Each row is a point. Each copy is the shape, with its points in the same order, turned, moved and blurred by noise. Some copies are also mirrored. Which?

Shape, 6 rows:
[[-4.1  1.4  1.4]
 [-4.7 -0.1  3.0]
 [ 6.8 -2.6  0.4]
 [-5.4 -4.6  0.5]
 [-2.3 -1.7  9.4]
 [ 0.4 -1.0  0.6]]
Copy 1:
[[-2.4  4.5 -0.9]
 [-3.6  4.9  1.2]
 [ 5.7 -2.5  3.8]
 [-6.2  0.4  2.1]
 [-1.5  7.5  7.3]
 [ 0.5  0.8  1.3]]
Copy 1 is: only turned
Copy 2, 6 rows:
[[-3.7 -1.1 -0.9]
 [-4.9 -2.1 -0.2]
 [ 4.3  2.1  6.1]
 [-1.5 -6.9  0.0]
 [-8.2 -2.6  6.2]
 [ 0.0  0.0  1.1]]
Copy 2 is: only turned
Copy 3, 6 rows:
[[-3.5  1.3  0.3]
 [-4.1  2.7 -1.4]
 [ 7.4 -1.1 -1.9]
 [-4.4 -0.5 -5.5]
 [-0.6  8.6 -3.8]
 [ 0.3 -0.2 -1.3]]
Copy 3 is: mirrored

Shape:
[[ 3.9 -2.5  4.4]
 [ 4.6  2.1  2.2]
 [-4.8 -2.9 -2.3]
 [ 0.9 -3.6 -1.6]
 [-5.4 -1.6 -3.7]
 [-1.5  9.6 -3.8]
 [ 1.4 -1.3 -1.4]]
Copy 1:
[[ 4.8  3.1  2.3]
 [ 4.1  3.1 -3.3]
 [-3.1 -3.0  2.5]
 [ 2.1 -2.7  1.5]
 [-4.9 -4.0  1.8]
 [-4.4  1.2 -9.0]
 [ 2.0 -0.8 -0.2]]
Copy 1 is: only turned
Copy 2:
[[ 7.1 -0.9  2.8]
 [ 6.4  2.6 -0.9]
 [-3.3 -3.3  0.4]
 [ 2.3 -3.9 -0.9]
 [-4.4 -2.5 -1.0]
 [-2.1  7.9 -6.0]
 [ 2.6 -1.6 -1.7]]
Copy 2 is: only turned
Copy 3, 7 rows:
[[-4.1  5.2  2.9]
 [-1.5  2.9  4.6]
 [-3.4 -2.4 -6.5]
 [-1.0  2.7 -2.2]
 [-1.5 -3.7 -6.3]
 [ 3.4 -9.0  2.9]
 [-0.7  2.6 -0.6]]
Copy 3 is: mirrored
Copy 4, 7 rows:
[[ 1.9 -2.8 -1.3]
 [ 3.4 -0.1  2.4]
 [-6.9  2.1  2.4]
 [-2.8  1.8 -1.1]
 [-7.5  3.5  3.2]
 [ 1.5  6.2 11.2]
 [-0.7  2.4 -0.2]]
Copy 4 is: only turned

Shape (9 x 4):
[[ -4.6   1.5   2.2  -1.9]
 [ -0.6  -0.3  -0.5  -1.3]
 [ -0.8   7.2  -5.8   2.0]
 [ -4.2  -1.9   4.9  -1.5]
 [  0.4   0.1   6.7  -0.3]
 [-10.4  -6.5  -6.8  -2.6]
 [  0.8   0.7  -1.7   3.4]
 [ -0.3  -2.7  -1.0   5.0]
 [ -4.2  -1.3   3.2   1.4]]
Copy 1 (9 x 4):
[[ -0.2  -1.7   2.6  -3.8]
 [ -1.8   1.1   0.0  -1.1]
 [  0.4   8.9   4.1  -1.3]
 [ -0.1  -5.5   2.4  -2.7]
 [  4.5  -5.3  -0.7  -0.7]
 [-13.0  -1.6   6.3  -1.3]
 [  0.6   2.9   1.3   3.1]
 [ -1.0   0.4   2.8   4.9]
 [  0.2  -3.6   4.3   0.0]]
Copy 1 is: only turned
Copy 2:
[[ -4.4   2.3   1.0   0.4]
 [ -1.8  -0.4  -1.9   2.2]
 [  2.3   1.8   2.8   9.4]
 [ -5.3   0.4  -0.3  -3.4]
 [  0.0   1.3  -1.3  -4.5]
 [-13.1  -5.8   0.1   6.5]
 [  1.7  -2.9   0.4   3.3]
 [  0.4  -6.2   0.8   1.6]
 [ -3.6  -1.5   1.9  -1.7]]
Copy 2 is: only turned
Copy 3 (9 x 4):
[[ -2.0   1.6   0.8  -3.7]
 [ -0.3  -1.7  -0.2   0.0]
 [ -1.2   3.7   0.2   7.2]
 [ -2.2  -0.9   2.2  -6.6]
 [  2.0  -1.1   5.0  -5.1]
 [-10.9  -4.5  -7.7  -2.0]
 [ -0.4  -1.5   3.1   3.2]
 [ -1.9  -5.2   3.6   1.5]
 [ -3.4  -0.7   3.7  -4.2]]
Copy 3 is: only turned

Shape, 7 rows:
[[ 1.0  3.0  2.0  7.7]
 [-6.7 -3.1 -1.9 -0.5]
 [-1.6  6.7 -0.9 -7.0]
 [-5.2 -5.3  5.7  2.2]
 [ 1.6  3.8  1.3  4.0]
 [ 1.8 -0.4  3.5 -1.2]
 [-2.6  0.7  3.6 -1.5]]
Copy 1 (7 x 4):
[[ 1.0  7.1  1.4  4.2]
 [ 2.4 -4.3  3.3 -1.4]
 [-5.6 -1.5 -4.4 -6.2]
 [ 8.8  2.0  2.7 -2.5]
 [-1.2  4.9 -1.1  1.6]
 [ 3.1  2.1 -4.7 -1.0]
 [ 2.3  1.7 -1.7 -4.3]]
Copy 1 is: only turned
Copy 2 (7 x 4):
[[ 3.1 -4.5  3.7  8.2]
 [-5.8 -1.0  0.7 -1.3]
 [ 3.4 -3.1 -7.0 -2.7]
 [-2.4 -4.1  8.9 -2.2]
 [ 3.6 -3.8  1.4  5.1]
 [ 4.2 -1.8  2.9 -1.0]
 [ 1.2 -4.5  1.5 -1.9]]
Copy 2 is: mirrored
Copy 3 (7 x 4):
[[-1.5 -8.1  3.3 -3.3]
 [-2.7  0.7 -6.9 -1.0]
 [-0.7  1.0  0.8  8.7]
 [-5.7  1.2 -1.4 -6.9]
 [-0.1 -6.1  3.2 -0.4]
 [ 0.0  1.4  3.0 -2.0]
 [-3.3  0.9  0.7  0.2]]
Copy 3 is: only turned
Copy 4:
[[-3.2  4.5 -0.4  7.8]
 [ 7.1  3.0 -3.0 -1.3]
 [-3.7 -1.3 -0.6 -6.6]
 [ 7.4  5.0  4.7  2.9]
 [-3.4  2.0 -0.4  4.3]
 [ 0.7 -1.8  3.6  2.1]
 [ 1.2  2.1  3.0 -0.6]]
Copy 4 is: mirrored
